Each point is reached from the start by the listed moves, each made once or not at all, plus a little noise. Is the number of moves made odd or even? Then give how often each move was made.

Moves:
(1): [39 37 34]
(2): [-1  6 31]
Start: [ 14  -3 -11]
Points:
[53 35 22] => odd (1, 0)
[12 -2 -9] => even (0, 0)
[55 39 55] => even (1, 1)

Moves:
(1): [  4   8 -18 -11  10 -11   0  11 -14  12]
(2): [-51  35  -6  -8 -37  20 -33   5  13 -29]
(3): [ -2 -14  12  -3   3  -8 -19 -19 -12 -22]
(4): [ 17  -7  27  -8  -1   6 -16  20 -10  29]
(5): [-27 -10  -1  -6  -2  -9   0 -19 -14  -3]
(6): [ 21 -25   1   2 -16 -16  -7 -27  20 -13]
(7): [ -5  15 -29 -32   5  24  27  -5 -31   9]
(8): [-18   6 -58 -25  49  -5  11 -15  27 -25]
(9): [-18  -5   0  -9   0  -9  13  20   1  -4]
Start: [ -2  24   0 -28  17   1  -6 -16   2   2]
Points:
[-44  18 -20 -57  26 -30   6  -2 -27   4] => odd (1, 0, 0, 0, 1, 0, 0, 0, 1)
[-82  55 -45 -91  -5  16 -27 -49 -57 -30] => odd (1, 1, 1, 0, 1, 0, 1, 0, 0)
[ -37   58  -84 -112   31   15  -21  -27    8  -12] => even (1, 1, 0, 1, 0, 1, 1, 1, 0)
[-52  67 -56 -75  35  12 -42   2  18  -9] => even (1, 1, 0, 1, 0, 0, 0, 1, 0)
[-65  23 -24 -80 -26  13 -41 -85 -21 -59] => odd (0, 1, 1, 0, 1, 1, 1, 0, 0)
[-24  42 -45 -83  31   4  35   9 -41  16] => odd (1, 0, 0, 0, 0, 0, 1, 0, 1)

Moves:
(1): [  1  -1  -7   2  -1  -9  -3 -10  16  10  14   4  -9  -4  -9   4  25 -11
   4   3   4 -14   3  -8]
(2): [ 11  -3  22  22 -11 -18   5 -23   5   7   0  -6   2   9  28  -4  11 -31
   6  -3 -16   0  -1  -2]
(3): [  4   7  -1   4  -4 -16 -16   7  -7   7  20   0  14 -11 -13  -3  11   7
 -12 -21  -8  12  -8  -4]
(4): [  9  10  14   2 -17   8   2  17  16  -4  -7 -16  -3  18 -11  -4 -14  -5
  -6  -7   3  -1   7  19]
(5): [ 17   7  -3  14  13  18  -1 -15  -6  27   9 -36  -9  -5  12   1   5   6
  -6 -16  18 -19   6   3]
(6): [ 17  -6 -10   7  25   4 -19 -10   8   2  17  28 -10  -8   1 -26 -17   5
 -11  11   0 -10  18  -5]
(7): [-20 -19   2   9  18   3   5   5  20  19  -5   5  16   5 -10   0  -2   4
  -7  -4   0  -1 -19  -8]
(8): [-21 -32   3  -2  -7   1  -7 -14  -3 -16  14  -5  -1  23 -18  27 -33  -9
 -17   9   6  -1   7 -25]
(9): [ 15  -1  -5 -17  16  -4  -4 -22   3 -27  19  -5   1   0 -19   3  19 -16
   2 -12  -9 -24 -18  -8]
(10): [ -5  26 -12  40  16  11  -2   2 -17  -2   2   2  -2  15 -45 -11  12 -17
 -10  -3 -12  -3   0  -5]
(11): [ -5   5 -12   6   4 -13   2  16  -3  15  16  -1  -8 -10   6  -5  -5 -12
 -28 -13 -10   9   1   2]
(12): [  5 -12 -18   0   4  -1   8  -1  -4 -11   6  13  -7   0  -4  19 -12   4
   5 -17   3  15   1  31]
(13): [  8   2 -14 -10  -4 -21 -13   1  24  -9 -14 -12  -8  -1  -7  -3  -8  -3
  -3   0  24  -2  -9 -13]
(14): [ 10  -2   0   2  -3  -2  10   3  -5 -11   5   7  13  -7  11  -2  -9   3
 -18   2   8 -10  -3   0]
(15): [ 11 -12   4  -7  -3  17   4 -11   0   6 -16  15 -25 -10 -33 -10  19 -10
 -27  -4 -11  15   3 -21]
(16): [ 11   7 -10  15  -5 -10   7  -6  22 -13  -6   0  -2 -14   7  13  -1   5
  13   9  -5   2  14 -15]
(17): [ -3 -14  -8  -2 -21 -17  12  25  -8 -13 -10  -4   1   4  -5  -7  13   9
   8  -5   7 -13  10   6]
(18): [ 10  -3  11  14   9   3  -4 -19   8   2  -2   0   5   7   4  16  14  19
  -3  -6  -5  -4  11   7]
(19): [  5   7  10  10  -4  10 -10   0   5   6 -14   5  20  -2   9  -4  20 -24
  11   3   5  -2  10 -12]
(20): [ 22  -2   6  -5  11 -14  -9   2 -23  25   1   4  14 -18  -6  21 -15  -7
  16   9 -10  -8   8 -22]
(21): [-16  21   7  12  -3   8 -15  13 -13  18 -12  -3 -10  -8 -10   2 -11   1
   4 -15 -10 -25 -12   6]
(22): [  8  -8  37   7  17 -24 -18   2   7 -21 -13   2  -6  -1  -7 -11   6 -10
  -4 -10  17  10   5  -3]
(23): [-30   8 -10 -19  29  -2  19  -5   5  -5   0  -5  -3 -30 -16   4  -9   1
  -4   1  -6  14  10   6]
(24): [  8   3  21 -39   3   5  14   4  21  12  20  23  11  16   5   0   5 -18
  14 -20   9 -24  12  13]
Start: [ -8  -4  -1  14  19 -26  18   2   2   9  -9  16  12 -12   3   5  -7 -15
 -14  16  23  12  -2  -5]
Points:
[ 36 -36 -14 -13  29 -93   0 -11  25  32  71  48  37 -18 -29  81 -33 -42
 -54 -38  45 -15  21 -21] => even (1, 0, 1, 0, 0, 0, 0, 1, 0, 0, 1, 1, 1, 1, 0, 0, 0, 1, 0, 1, 0, 0, 0, 1)
[ -14  -50   15   23   96  -59  -53  -10   20   28  -26   64    7  -73
 -111   22  -57  -59  -62  -23   35   31   13  -73] => even (0, 0, 1, 0, 0, 1, 1, 1, 0, 0, 0, 1, 1, 0, 1, 0, 0, 0, 1, 1, 1, 1, 1, 0)
[  59  -12   14   85   16 -121   15  -25   60    1  -12  -29   -9  -34
   43    7   45  -42  -45  -24   63  -29   35  -29] => even (1, 1, 0, 0, 1, 0, 0, 0, 0, 0, 1, 0, 1, 1, 0, 1, 1, 1, 0, 0, 0, 1, 0, 0)

Moves:
(1): [  9  -8  15  12  -1  -5   3  -1   7  -6   7   4   0   8   4  -1   6  -2
 -18   6   8   9 -22  -7  -4  -5  -1]
(2): [ -8  21  10   9  -1   1  -5   4  -1   3  -4   3 -11  -4   1   7  -2   8
  -1  -9   7  -7 -15  -4  -5   8  18]
(3): [-13  -5   3   9  -1   2  -4  -1   5  14   2  -4  -5 -11  -4  -6  -4 -11
   1  -1   7  -4  15   6   3   0   6]
(4): [  5  -9  -1   9  -6   2   3   7  -1 -17   0  -3  -7 -11  -7  -6   1  -7
   0 -18   2   9  14 -11  13  23  -3]
(5): [  8   1  -5 -14  -2  21   9  16  -5   2   3   2   4  24   3   4   8  -1
   7   0  -8  13  -2   1 -19 -11  13]
(6): [ 15 -17  -1 -12  -3  11 -14 -15  17  26  -4   4  -5   9 -14  -1  -2   3
   4  13 -12  -7  -2   5  -2   6 -29]
(7): [ -7 -13   2  -9   4  -5  -5  16   0  -4   5   4  24 -11 -10  -3  10  -7
  12  10  -8   5  -5  -7  15   3   6]
(8): [  2  10  -3  16  12 -14  -4   8   6 -12   5   0  -8   5  -8   6   5  -7
  -4  -2   2  -5   3 -19   8 -10  16]
(9): [ 12 -13   2   3   2   5   3 -18   1   8   8   0   0   3  12 -17  -6  11
   5   1   6   8   7  10  10 -16  15]
(10): [  3  10  -1 -27   7   1  -7  -7  -3 -16  22   7   7  -4   2  -4  14  -3
  -9 -10  -5   6  -4  -5  17  10   6]
(11): [  0   6   0   0   4   0  -7  -5  -4   1  -3   1  12  -4  11  -7   8   1
  -2  14  12 -11  -9 -13   1   3 -14]
(12): [  1   8   7   5 -12  -3  17   2 -12  -3  -1  -7   3  -9 -17   1  10   5
   3  -3  16   8   7   9   8  -2   3]
(13): [  0  -1   8  21  17 -14  -3   7 -12 -14  12  -1  -3   0  10  -1  -2   7
   2  -3   7   2   0  -4  16   7 -16]
(14): [ -2  23  11  15  -7   6 -15 -14  -2  -6   0   3   5   3  10  -9 -20  -3
   0  13   6 -13 -10 -10   4 -10 -19]
(15): [  2   2   1 -12  14  -6  16  10 -14  -8  18  17   3   3   0  -1  -7   1
   1  -9  -3  -3  -6 -11  -4 -13   4]
(16): [ -6  -4  -5  -2  -3   0 -12   1   1   2   2  12   0  -9   1   6   3   2
  -7  -6   7  -9  -7   6  -5  -9  -9]
(17): [ -7  -6  -3  20   3  15  16  -3  22  -2  -4  -6   2   4   4   0  -9  -4
   8  -3   4   2   3  -1  11   2 -15]
(18): [-10 -16  -5  -1  13   7  11  10   6  -7   3  -7 -24 -11 -23  -7   1 -12
  11  -5   3  18 -17   9  -1   1  -3]
(19): [-12  24  -2  -5 -31   5   1  17  23  -1   2  -6 -10  22  11 -12   2  -1
   9 -11  27 -27   8   3  -2   5  15]
(20): [  4  -7   1 -17  -5 -11 -14  -9   8   9   1  -7   2   7  -2  10   9  -4
  11 -11   9   1   1  -4  -4  -7   4]
(21): [ -8   0   9 -15  13   6  -8  10 -10   5 -14  12  -2   0  -6  -6 -12   2
  -1  11   0   9  13   1  -7   0   6]
(22): [  1  -4   4  -8  -6   8  -3   8   9  15 -24 -19   0   2  -9 -10  -7   8
  -4 -11   3   7   0 -15   1   4   4]
(23): [  5  10   1  -5  -4  23   4  10  16   6   7  -8 -15 -10   9   2   3   2
   3   2  13  11   5 -13  -3   4  -8]
(24): [ -4  -7   7  -8   0   4  -4  -6 -11 -13   2  -8 -21  10 -16  18   1  -6
  -1  -3   1 -22  -1  -1   0   9  24]
Start: [ 19   8 -11   0 -14  -3  -4  21 -13  -9 -14  24  -3 -12 -20   3  -5   9
  -7 -20 -26 -33 -20   4   1   5  -5]
Points:
[  7  18  11  22 -23  24  29 121  40 -47  17   3 -43   0 -54  -5  28  -3
  23 -94  61  -2 -52 -66  25   5  23] => even (1, 1, 0, 1, 1, 0, 1, 1, 0, 0, 0, 1, 1, 0, 1, 1, 1, 1, 1, 1, 0, 1, 1, 0)
[ 21 -20  18 -32  35  52  29  76 -10 -31  28  37   8 -24 -30 -41  12  18
   2 -30  29  41 -59 -37  33 -16 -12] => odd (1, 0, 0, 0, 1, 0, 1, 0, 1, 1, 1, 1, 1, 0, 1, 1, 1, 1, 0, 0, 1, 1, 1, 0)
[ 45 -10   8 -11  21  16 -21   5 -18 -31  18  26 -13 -22 -30 -62 -26  16
  -1 -34  -9 -17 -45 -41  54  21 -59] => even (0, 0, 0, 1, 0, 1, 0, 0, 1, 1, 1, 0, 1, 1, 1, 0, 0, 1, 0, 0, 0, 1, 0, 0)
[ 23  22  15 -14 -14   2 -17  42  19 -13   3  31 -32   6 -44 -26  -8  30
   7 -93  46 -40   3 -36  56  15  15] => odd (0, 1, 0, 1, 0, 1, 0, 1, 1, 1, 0, 1, 1, 0, 1, 1, 1, 0, 1, 1, 1, 1, 0, 0)
[ 26  -6   8  46  -9  30  -2  45  48 -25  22  21 -19  43 -22 -38 -15  -8
  26  -4  10 -26 -57 -16  36 -23 -21] => odd (1, 0, 0, 0, 1, 1, 1, 1, 1, 0, 0, 0, 1, 1, 0, 0, 1, 1, 1, 0, 0, 0, 0, 0)
[ 66 -14   8 -28  -8  47 -30   1  26 -36  41  11 -66  20 -50  -3  14 -20
   1 -37   0  -6 -49 -40  19  -2  11] => even (1, 0, 0, 1, 1, 1, 0, 1, 1, 1, 0, 0, 0, 1, 0, 0, 0, 1, 0, 1, 0, 0, 1, 1)
[-25  40  12 -12  -5  26  -3  72  10 -37  28  28 -52 -48 -29 -19   9  -8
  18 -83  80 -28 -12 -27  39  37 -11] => odd (0, 1, 1, 1, 0, 0, 0, 0, 0, 1, 1, 1, 1, 0, 1, 1, 1, 1, 1, 1, 1, 0, 1, 0)
[ 29 -44 -10 -18 -17  21 -18  -5  37  56 -17  20  -5  -2 -32 -18 -29  14
  10 -47  -5 -38  -9  -1  10 -30 -26] => even (0, 0, 1, 0, 0, 1, 0, 0, 1, 0, 0, 0, 0, 0, 1, 1, 1, 0, 0, 1, 0, 1, 0, 0)
[ -8  16   6  38 -39  31   0  29  25 -38  10  -6 -35 -31 -32 -62 -21   0
  11 -78  57 -28  -2   0  74  18 -20] => even (0, 0, 1, 1, 0, 0, 0, 0, 1, 1, 0, 1, 1, 1, 0, 1, 1, 1, 1, 0, 0, 1, 0, 0)
[ 23  43  26  75  -2  11 -10  16 -13 -56  34  36  -6 -15   2 -23   4   4
 -24 -41  47 -26 -41 -40  57  -7  -3] => even (1, 1, 1, 1, 1, 0, 0, 1, 1, 1, 1, 1, 1, 1, 0, 1, 1, 0, 0, 0, 0, 0, 0, 0)
[ -3 -12  26  38   5  36 -34  40  32 -10 -24   2 -38 -42 -23 -31 -27 -12
  -5 -32  54  -1 -33 -51  25  19 -72] => odd (1, 0, 1, 1, 0, 0, 0, 0, 0, 0, 1, 0, 1, 1, 0, 1, 1, 1, 0, 1, 1, 1, 1, 0)
